Each row is a point. Any point is a mix of the corners, with weights that add up to 1. It lies inside the corners' shape when no weight is negative. Say inside or outside, and name the corners with a negative weight.

Corners:
(1): [1.11,2.03,1.94]
(2): [-3.65,-3.10,-1.29]
(3): [1.18,-2.74,2.22]
(4): [2.11,0.35,0.68]
Points:
[1.84,0.15,0.72] -> inside
[0.80,-1.56,1.57] -> inside
[-2.59,-2.74,-0.60] -> inside
[-2.16,-2.36,0.23] -> outside (4)

Corners:
(1): [1.48,1.44,-2.06,2.11,0.63,1.73,4.49,3.54]
(2): [1.43,0.62,-0.03,-2.07,-1.88,-3.47,-1.74,-1.73]
(3): [2.14,0.72,-0.98,0.72,0.94,2.76,1.29,1.25]
(4): [1.79,1.75,-3.91,3.04,-0.86,-2.34,-0.51,-2.10]
(5): [0.88,-0.50,2.02,1.01,2.60,-2.99,-2.27,0.20]
(6): [0.42,0.35,-3.94,-3.74,3.69,-1.36,2.01,0.36]
(7): [-1.03,-0.68,2.16,-1.86,-0.82,0.14,-3.09,3.39]
(8): [-2.75,-0.84,0.41,-1.11,-1.67,-2.90,-2.29,-2.05]
(9): [0.80,-4.03,1.19,-2.65,-0.99,0.30,-1.47,3.48]
Points:
[-0.08,-1.22,0.00,-0.66,0.12,-0.32,-0.53,1.65] -> outside (2)
[0.50,-2.04,0.77,0.99,-2.19,3.36,-0.19,4.60] -> outside (2, 5, 6)
[0.62,-0.28,0.22,-1.34,0.49,-0.80,-0.48,0.99] -> outside (4)
[-0.17,-0.92,0.01,-0.88,-0.46,-0.62,-0.86,0.60] -> inside
[0.59,-1.95,-0.45,-3.14,0.40,-5.40,-2.97,-2.37] -> outside (1, 3, 7)
[0.26,0.16,0.85,-0.87,0.96,-1.14,-0.63,0.81] -> outside (4, 9)

Corners:
(1): [5.99,0.15,-1.53,3.05,-1.32,1.42,0.58,3.04,1.66,-2.02,0.59,-0.16,-1.47,-0.44]
(2): [3.91,1.30,1.88,-1.58,-3.85,0.92,-0.77,-4.75,1.12,1.69,1.17,1.84,-1.77,2.33]
(3): [0.40,-3.28,1.33,-1.88,0.53,-1.16,-1.21,1.08,-0.39,2.63,0.29,-0.27,-2.42,-3.84]
(4): [-3.11,-2.41,0.00,0.83,-0.53,-0.86,-3.52,3.02,1.85,-1.58,-2.51,-2.29,-2.51,-2.63]
(5): [0.58,4.29,-0.02,4.23,-1.20,1.14,2.21,-0.10,-5.33,-0.28,-1.97,-1.84,1.56,-0.37]
(6): [0.16,0.02,-3.75,0.63,1.52,1.21,-1.16,-1.55,-3.20,-1.99,-1.63,-1.65,1.52,-1.25]
(7): [-0.49,-0.26,-1.39,1.81,-4.77,-0.76,-3.18,0.13,2.62,1.68,-0.99,-0.15,-1.49,-0.39]
(8): [-4.71,-1.46,-3.61,1.28,1.51,-3.05,0.53,-0.34,0.36,-0.42,0.72,0.13,-0.96,1.65]
(9): [1.02,0.47,2.54,-3.53,-5.21,0.37,0.90,-1.16,4.51,1.11,0.56,3.22,0.39,0.34]
(10): [-0.23,-0.44,0.57,0.17,3.65,-1.01,-0.86,-1.36,0.53,-0.54,-1.61,1.15,0.44,-1.50]
(11): [5.06,0.41,1.63,-2.34,-3.83,-1.76,-1.57,4.01,3.80,0.81,4.05,1.50,-1.20,0.07]
(12): [-1.97,-0.89,-2.24,4.11,4.19,4.08,-0.76,-0.16,-2.02,-3.81,-1.64,-2.34,4.64,-1.82]
(13): [1.85,-2.15,0.56,0.62,-3.01,1.51,-2.13,-1.99,-1.72,1.86,-3.15,0.97,-2.36,2.55]
(14): [-1.74,0.51,-0.69,0.49,-1.22,0.55,-0.83,0.91,3.45,3.15,-1.76,-2.10,0.15,0.14]
(15): [0.26,-0.13,-0.74,3.75,1.32,-2.42,1.70,0.27,-1.55,0.08,-0.18,-5.10,1.25,-2.24]
Points:
[0.17,-0.07,-0.26,0.87,-1.92,-0.46,-0.86,-0.18,1.14,0.63,-0.62,-0.29,-0.30,-0.55] -> inside
[1.47,-0.11,-1.29,0.35,-2.06,-0.84,-0.02,0.85,2.57,1.26,1.82,-1.31,0.13,-1.02] -> outside (4, 5, 10, 13)
[-0.83,-0.01,-1.52,1.87,-1.14,0.43,-1.50,-1.33,-1.18,0.34,-1.39,-1.68,0.35,1.02] -> outside (1, 3, 9, 10)
[0.52,-0.09,-0.29,0.82,-1.50,-0.61,-0.76,0.27,0.71,0.14,-0.67,-0.34,-0.98,0.28] -> outside (3, 12)
[0.13,-0.37,-1.37,2.21,-0.15,0.49,-0.46,0.72,-0.18,-0.87,-1.51,-1.16,-0.26,-1.00] -> outside (2, 11)
[0.40,-1.24,-2.07,0.88,1.04,0.72,-1.40,-0.59,-0.60,-0.46,-0.51,-0.29,0.06,-0.43] -> outside (4, 5, 9, 15)
